Each point is reached from the start by the listed moves, each made 0, 1 or 2 times, or once backwards (-1), plus a little noise. Is the number of moves made odd or even? Then give how often each move was made.

Moves:
(1): [ 25 -12 -49]
(2): [ 9 22 11]
(3): [ 30 -26  -1]
Start: [25  7 29]
Points:
[-8 -1 71] => even (-1, -1, 0)
[ 61  17 -11] => even (1, 1, 0)
[ 48  38 100] => even (-1, 2, 1)

Moves:
(1): [  5  10 -23   1 -12  11]
(2): [-12  13   6  35   2   7]
(3): [ 36  13  13  17  15 -14]
(4): [ 11 -15   5  12 -15  -6]
(5): [  0 -19 -25   7  21 -12]
(6): [  9 -18  -2   6   9  39]
Start: [ 12   4   1  10 -11  19]
Points:
[-52   6  23  61 -10  36] => even (-1, 2, -1, 0, 0, 0)
[ 47 -13  11  36 -64  69] => odd (1, 0, 0, 2, -1, 1)
[ 21  27 -45  13 -35  42] => even (2, 0, 0, 0, 0, 0)
[  12 -121  -44   -5   28   63] => even (-1, -1, -1, 1, 2, 2)
[ 41  10  23 107  28  97] => odd (0, 2, 1, 0, 0, 2)

Moves:
(1): [ 17  -2  -5  -2 -16   9  12  -4  -3   4  -3 -10  -4]
(2): [ 11   5   6  17  13  -9 -10   8   7 -13 -10 -19  11]
(3): [-1 -7 21  4 17  5  3 -2  5 23 -2 10 20]
(4): [ -6  -6  14  22  -5  11 -14  -3  -3  12 -14 -30   8]
(5): [ 10 -12 -23  -7   8  21  11 -26   7 -22 -21   6  -8]
(6): [ -2  30  13  17  -5  21  11   4   7  14  -7 -18 -22]
(7): [ 12  18   3  13  -7 -19  27 -13   7  23  -1   8 -13]
(8): [ 10   2 -11  23  -9  -1   9  15 -11   2 -17   3 -11]
(9): [ 21  -8  15   5 -10  -2 -22   5  -4 -15   7  15 -21]
(10): [  6   2  -6 -26   8   0 -18  -4  -1  22   7  -7 -21]
(11): [  3  -7  -7  27   1   6  -4   5   0 -25  18  -3   2]
Start: [ 12  13 -20  -8 -13 -12 -22   1  19  29  -3  16   2]
Points:
[ 19 -30 -65 -23   2  -1 -25  25 -13  57 -37  10  29] => even (1, 0, 1, 0, 0, -1, -1, 2, -1, 1, 0)
[ 42  30  11  66  45  34 -36 -51  66  63 -93 -67  -7] => odd (-1, 2, 1, 2, 2, 1, 1, 0, 0, 1, 0)
[ 49 -13  83 121 -21  59 -86  53   7  40   6 -84  42] => odd (2, 1, 2, 2, -1, 1, -1, 0, 1, 0, 2)

Moves:
(1): [ -3   2   3   4  -6  -3   1  -3  -9   2 -10 -13   1  -8   5  -3 -14]
(2): [  3  -5  16   4   3  -3   1 -12  -4   1   2  -2   8   2   2   4  -6]
(3): [  7  -7   7  10 -13  -6  11  -7  -8  10  -1   5  -1   8   3   8   5]
(4): [ -4   8 -13   9   6  -5  -4  -7  11  -7   3   2   2  -7   5  11   8]
(5): [ -1 -12   1   6  10 -10  -3   1  10   7 -13   3   0  -3   5   1  -6]
(6): [  8   9 -10   6   4  11  -4 -11   1  -7  -8  -4   4  15  -8   5 -10]
(7): [  4  16   0  13   4  -5   5   1  21  15  -9  15   2  11 -11  -6 -12]
(8): [ 11   6   3 -12  -7  -2  -6   4   8   5  -4   2   1   5   5  10  -6]
(9): [  2 -14   6 -18  -3  -9  -2 -22  19  14   3 -11   7   9   0  11   0]
(10): [-13 -12  -2   7  -3 -12 -17   3  20   3   8  -3   5  -5  -9  16  -2]
(11): [10 -3 -3 -1 11  1  0 15 -5 -5 15 -9 -7 -8  7 -5  4]
(12): [ -4  -1   6   0  -9  18  14  -6  -5   1 -12 -10 -13 -10  -8  -2  -1]
(13): [ 29  -2  13  -2 -19  12   1 -26  -4 -18   4 -11   0   5   0 -23  -4]
(14): [  6  12 -15   4   7   9   4  -7  -5   9   6  26 -18   3 -14   2  -4]
Start: [-10  17  -1  25   5 -11  -9  10  -8  -4   5   6  -1  11  15   4  -5]
Points:
[  50   32    5  112  -26   51   41 -121  -40  -25  -18   54  -42   24
  -31   -1   -6] => even (-1, 2, 2, 2, 1, 1, 0, -1, -1, 0, -1, 2, 2, 2)
[ 29  88 -16  82  21  14 -20 -19  54  13 -22  70  -3  56 -42  53 -57] => even (-1, 2, 0, 1, 0, 2, 2, 2, -1, 1, 0, 1, 0, 1)
[ 21 -89  54  21 -27 -26   0 -75  11  -5  16 -73  27  28  28  37  11] => odd (-1, 1, 2, 0, 1, 1, -1, -1, 2, 1, 1, 1, 1, -1)
[  8  65 -13  32 -26  42   8 -72  12 -41 -45 -52  18  36 -10 -28 -28] => odd (1, -1, -1, 1, -1, 2, 1, -1, 1, -1, -1, 1, 1, -1)
[ 36  87 -60  53  24  49  -5  37  25 -28  -9  10 -41   9  -3  23  -9] => even (-1, -1, 0, 2, 0, 2, 1, 2, -1, 0, 2, 2, 0, 0)
[ 51 -22  51  40 -66  28   5 -92 -16   2  -2 -64 -22   7 -24  -9 -65] => odd (2, 1, 1, -1, 0, 1, 0, 0, 1, 2, 1, 2, 2, 1)
[-18  53 -91  99  64 -18 -10  35  -7  20 -14  72 -51 -10  12  46 -11] => odd (1, -1, 1, 2, 2, 1, 0, 0, -1, 0, 1, 0, -1, 2)
